Every row gives one point. The window is the flat piece filled in between its corners: a triangle in 3 columns, a solid with four corners in 4, and so on. A path goes straight from each point to the next, and from the last back to the first. List the points from which the path goes on through the window.

Window (4 x 4)
-.23,.06,.28,.05
-.20,.22,-.07,.22
.00,-.93,-.27,.13
.40,.18,-.16,.25
Path:
(1): .00,.14,-.01,.01
(2): -.13,-.13,.15,.60
(3): .23,.46,.20,.54
(4): .25,.51,-.29,-.22
(5): -.06,.24,-.13,-.32
(6): .03,.30,.15,.63
(7): -.01,-.71,-.14,.27
(8): -.06,-.64,-.19,-.09
(9): -.17,.05,.14,-.10
(10): -.25,.02,.37,.31
(11): -.14,-.14,.21,.49
(12): -.17,.05,.00,-.27
Through the window after points: 1, 7, 9, 11

Window (6 x 6)
.50,-.31,.30,-.51,.22,-.12
-.13,-.28,.08,.36,-.03,.09
.19,.09,-.24,.16,.12,.27
-.05,.02,-.10,-.34,.01,-.09
.38,-.66,-.22,-.17,-.19,.25
-.07,.85,.36,.50,-.39,-.62
Path:
(1): .45,-.14,-.16,-.14,.21,-.17
(2): -.02,-.20,-.24,.34,.26,-.40
(3): .06,.02,.08,.17,-.12,.33
(4): -.38,.21,.25,-.22,-.39,.30
(5): .12,.12,-.32,.33,.02,-.25
(6): .27,-.73,-.47,-.06,.19,-.16
(7): .34,-.43,.09,-.39,-.17,.71
(8): .24,-.01,.24,-.24,-.04,.27
(9): .28,-.09,-.10,-.05,.18,-.06
(10): .40,-.26,-.02,-.28,.20,-.19
(11): .34,-.23,.43,-.36,-.01,.21
(12): .22,-.22,.13,-.46,-.26,.46
Through the window after points: 2, 8, 10

Window (8 x 8)
-.04,.45,-.28,.20,-.26,-.03,-.17,.22
.22,-.04,.00,.25,.01,.07,.52,-.17
.04,-.22,.04,-.43,.08,-.31,.35,.12
.19,.18,-.72,.70,.21,-.32,-.24,.02
.25,.49,-.33,.51,.15,-.57,-.67,-.27
-.17,-.39,.09,.24,-.30,-.07,.32,.05
-.06,-.35,-.09,.38,-.18,.91,-.12,.18
.41,-.51,.05,-.22,-.44,-.05,.55,.07
Path:
(1): .12,.20,.04,.38,-.17,-.16,-.03,.40
(2): .29,.09,-.04,.59,.17,-.26,-.12,.39
(3): -.06,-.10,-.54,.25,-.14,-.04,.15,-.37
(4): -.04,-.09,-.49,.08,-.18,.10,.29,-.40
(5): .36,-.08,.07,.31,.02,-.10,.31,.14
(6): .50,-.36,.15,.04,-.21,-.36,.24,.54
(7): -.03,-.18,-.17,-.25,-.14,.10,.42,-.39
(8): -.16,.04,-.35,.02,-.27,.06,.05,-.14
Through the window after points: 2, 4, 6, 8

Window (11 x 11)
-.38,-.07,.24,.35,.27,.43,.05,-.35,.39,.05,-.23
-.21,.07,.50,-.10,.55,.28,-.40,.13,.03,-.42,-.10
-.50,.06,.23,.54,.33,.33,-.51,.09,.18,.49,-.05
-.05,-.47,.31,-.38,.01,.04,-.37,-.05,.14,-.01,-.02
.23,.36,-.22,.28,-.23,.17,-.22,.05,.12,-.23,-.01
.18,.60,.47,.71,-.43,-.14,-.06,-.09,.04,.05,-.09
.37,.06,-.32,.04,-.08,-.87,.76,.15,-.03,-.25,.35
.44,-.28,.33,-.21,.48,.33,.01,.12,.07,-.01,.19
.73,-.21,-.42,.41,-.01,-.94,.52,-.04,-.27,-.29,-.15
.08,.18,.25,.88,-.63,.07,.03,.45,.02,-.34,-.02
-.40,-.02,.26,.02,.15,.54,-.13,-.09,-.35,.24,-.18
Path:
(1): .14,.01,.11,.11,.04,.05,.09,.18,.11,.01,-.19
(2): -.15,-.09,-.11,.30,.26,.00,-.32,-.28,-.13,-.30,.37
(3): .04,-.28,.12,.38,-.13,-.14,.19,-.38,-.18,-.13,.35
(4): -.02,.17,.01,.06,.10,-.10,.14,.25,-.02,.02,-.09
(5): -.07,.04,.24,-.30,.31,.14,.47,.08,.40,.20,-.54
(6): .18,-.17,.14,.12,.32,.11,-.32,-.22,-.09,-.05,.30
(7): -.26,-.18,.26,.27,.13,.35,-.20,-.32,-.07,.00,.31
(8): -.09,.31,.11,.17,.11,.10,.10,.33,.04,.28,-.78
(9): .18,.19,.12,.14,.01,-.17,.04,.25,.31,.03,-.15
(10): .23,-.17,.12,.68,-.07,.03,-.03,-.23,-.31,-.38,.46
(11): -.29,-.27,.18,.30,.02,-.28,-.03,-.22,-.07,-.31,.48
(12): .50,.19,.08,.07,.16,.06,.39,.31,.21,.19,-.50
Through the window after points: 3, 7

Window (12 x 12)
.01,.24,-.26,-.40,-.19,.43,-.09,-.40,-.49,-.14,.03,.06
.24,-.37,.04,.31,-.08,-.37,-.33,.05,-.54,.52,-.04,-.08
.02,-.23,-.28,.18,.23,.48,-.16,-.28,.06,.03,.18,.26
.37,-.50,.07,-.14,.47,-.60,-.40,-.17,-.25,.70,-.79,.07
-.41,.22,-.03,.10,.39,-.19,-.21,.64,-.04,-.39,-.61,.21
.20,-.36,.03,-.14,-.38,.32,.41,-.53,-.04,-.39,.36,.12
-.30,-.09,-.45,.05,-.03,-.06,.49,-.61,-.33,-.18,.72,.14
.33,.34,-.21,-.12,.16,-.54,-.48,.51,.48,.12,-.59,.09
.39,.24,.40,.25,.58,-.55,-.24,.08,-.40,.39,-.34,.23
.21,-.28,-.29,-.45,.17,.15,.36,.23,-.02,-.07,.56,.06
-.10,.03,.36,.10,.14,-.10,-.08,-.26,-.23,.82,-.43,-.21
-.24,-.20,.44,.01,.41,-.56,-.56,-.11,-.24,.26,.19,.06
Path:
(1): -.02,-.11,-.26,.01,.16,-.09,.13,-.35,-.22,-.06,.19,-.10
(2): -.29,-.12,-.13,-.03,.00,-.18,.18,-.06,-.22,.12,.28,.66
(3): .04,-.21,.08,-.11,.08,-.36,-.12,.00,-.26,.39,-.02,.46
(4): .20,-.17,-.04,.12,.39,-.20,-.29,-.17,-.13,.10,-.22,-.40
(5): .25,.01,.08,.05,.37,-.18,-.31,.21,-.15,.13,-.32,-.28
(6): -.01,-.02,.13,.07,.12,-.19,-.28,.17,-.13,.19,-.40,.44
(7): -.08,.00,.02,-.02,-.18,-.10,-.30,.16,-.02,.24,.01,.70
(8): .08,-.06,-.01,.04,.35,-.09,-.02,-.19,-.16,-.04,-.01,-.39
Through the window after points: 1, 3

Window (14 x 14)
-.65,.02,-.24,-.17,.30,-.23,.00,-.44,.10,.00,.14,-.01,.08,-.07
-.42,-.04,-.01,-.19,.07,-.26,.11,.04,-.23,.68,-.20,.05,.22,-.19
-.05,-.19,.24,-.64,.14,.15,-.32,-.13,-.09,-.03,.33,-.23,-.31,-.07
-.53,-.36,.25,.08,.07,-.16,.17,-.26,-.30,.26,-.10,-.10,.08,-.65
-.38,.14,-.01,-.10,.16,.57,-.03,.29,-.02,-.03,.30,.09,.10,-.02
.10,-.02,.32,-.01,.28,.25,.01,.35,.28,.14,.23,.02,-.25,.49
.31,.20,.05,.24,-.09,-.10,-.03,.34,-.10,.38,-.25,-.17,-.42,.09
-.01,-.01,-.06,.03,-.31,-.15,-.08,-.23,-.02,.45,.38,-.86,-.02,.41
.27,.28,.26,-.51,.19,-.21,.09,-.55,-.02,.47,.26,.26,.06,-.30
.19,.18,.40,.05,-.17,-.01,-.11,.18,-.13,.01,-.03,.14,-.19,.59
.00,-.36,-.46,.03,.08,.31,.02,.24,.15,-.12,-.29,-.22,.29,.15
.16,-.03,.23,.06,-.20,-.94,.48,.50,-.80,.33,.22,-.68,-.08,-.09
-.24,-.09,-.13,-.36,-.12,.11,.18,-.31,.21,.21,.32,.22,-.25,.09
-.18,.10,.27,-.13,-.31,-.32,.21,.45,.24,.01,.04,-.23,-.10,-.03
Path:
(1): -.06,-.10,.03,-.02,-.12,-.26,-.14,.05,-.13,.36,.21,.05,.08,-.11
(2): .01,.21,.17,-.30,.12,-.04,.21,-.19,.02,.35,.02,-.22,-.11,.06
(3): -.13,.02,.16,-.20,.13,-.04,.24,.03,-.15,.24,-.08,-.21,-.26,.00
(4): -.01,-.01,-.02,.17,-.08,-.19,-.35,.15,.08,.14,.20,-.04,.31,.01
(5): .12,-.30,-.03,.04,-.05,.01,-.38,-.10,.06,.09,.42,.10,.07,.02
(6): -.32,.26,.11,-.27,.12,.09,.37,.08,-.17,.31,-.11,-.11,-.17,.10
(7): -.19,.33,.24,-.39,.11,.01,.57,-.17,-.07,-.05,-.14,-.18,-.13,.37
(8): .05,-.13,.05,.09,-.02,.14,-.47,.22,.02,.32,.41,.21,.03,-.12
(9): -.16,-.08,.13,.00,.04,-.16,-.20,.06,.00,.22,.29,.17,-.04,-.01
(10): -.19,-.08,-.01,-.38,.10,.14,.30,-.10,-.01,-.03,-.07,-.43,-.02,.09
(11): -.17,.01,.18,-.40,.06,.12,.09,.00,-.10,.18,-.04,-.25,-.15,-.01
(12): -.05,-.17,.04,-.20,.07,.00,-.36,-.04,.03,.03,.56,.05,-.14,.00
Through the window after points: 1, 7, 11

Window (14 x 14)
-.72,.10,-.25,-.27,.12,.69,-.10,.22,-.42,-.28,-.17,-.03,.08,.32
-.48,-.36,-.07,-.09,-.03,.30,-.15,-.04,.17,-.11,.64,.32,.49,-.19
-.17,-.02,.00,-.17,.44,.41,-.40,-.08,-.22,-.78,-.03,-.04,.51,.30
-.69,-.32,.11,.54,.10,.09,-.19,-.45,-.45,-.19,.53,.32,.34,-.20
.27,-.43,-.03,.47,-.80,-.35,-.12,.02,.10,.39,-.30,-.04,-.31,-.38
-.21,.18,-.12,-.35,.34,.04,.14,-.13,-.18,-.20,.16,.01,-.18,.36
-.11,-.24,.03,.21,-.18,-.22,.59,.36,-.04,-.03,-.44,.26,.04,-.27
-.40,.01,-.09,.22,-.42,-.35,.19,-.26,.42,.09,-.52,-.15,-.02,-.53
.02,-.24,-.24,.58,.10,-.26,-.01,.24,.37,.49,-.49,-.11,-.29,-.54
-.40,.21,-.28,.04,.12,.46,-.03,-.05,.03,-.54,-.11,.69,-.08,.31
-.44,.03,.05,.25,.12,.49,.11,.12,.11,-.65,.26,-.29,-.04,.26
-.01,.31,.41,.53,-.30,-.05,.11,.07,.32,.55,-.33,-.09,.15,-.29
.16,.32,-.23,.40,-.41,-.26,.11,.26,.01,.15,-.20,-.08,-.15,-.84
-.67,-.23,.41,-.05,.07,.00,-.45,.11,-.12,-.39,.31,.40,-.08,-.23
Path:
(1): -.19,-.12,.04,-.29,-.33,.29,.34,-.12,.10,-.10,-.23,.06,-.20,-.69
(2): .03,-.36,.33,.00,.13,.11,.22,-.45,.01,-.13,.05,.24,.01,-.94
(3): -.49,-.01,-.17,.41,-.32,-.14,-.17,.31,-.03,.01,-.12,.06,.00,.29
(4): -.36,.04,-.08,.10,-.09,-.02,-.11,.18,.12,-.26,.07,.12,.11,.03
(5): -.25,-.62,-.09,.07,.33,.50,.24,-.30,-.23,-.23,.03,.05,-.09,-.36
(6): -.24,.02,-.10,-.06,-.03,.22,.04,-.08,-.05,-.11,.11,-.02,-.04,-.42
(7): -.46,-.20,.25,.71,-.11,-.48,-.26,.51,-.07,-.06,-.24,.13,.19,.48
(8): -.27,.01,-.15,.13,-.06,-.11,-.12,.17,-.03,-.02,.10,.05,.07,-.03
(9): -.12,-.45,.20,.09,-.05,.23,.13,-.26,.20,.08,-.21,.39,-.05,-.57
(10): -.21,-.13,.10,.09,.03,.09,.01,-.16,-.01,-.17,-.12,.03,.02,-.37
(11): -.23,-.01,-.15,.34,-.37,-.28,-.05,.57,-.07,.16,.18,.01,.07,.27
(12): -.09,.02,-.14,.77,.03,-.52,.09,.54,-.13,.02,-.19,.20,.24,.09
Through the window after points: 2, 12
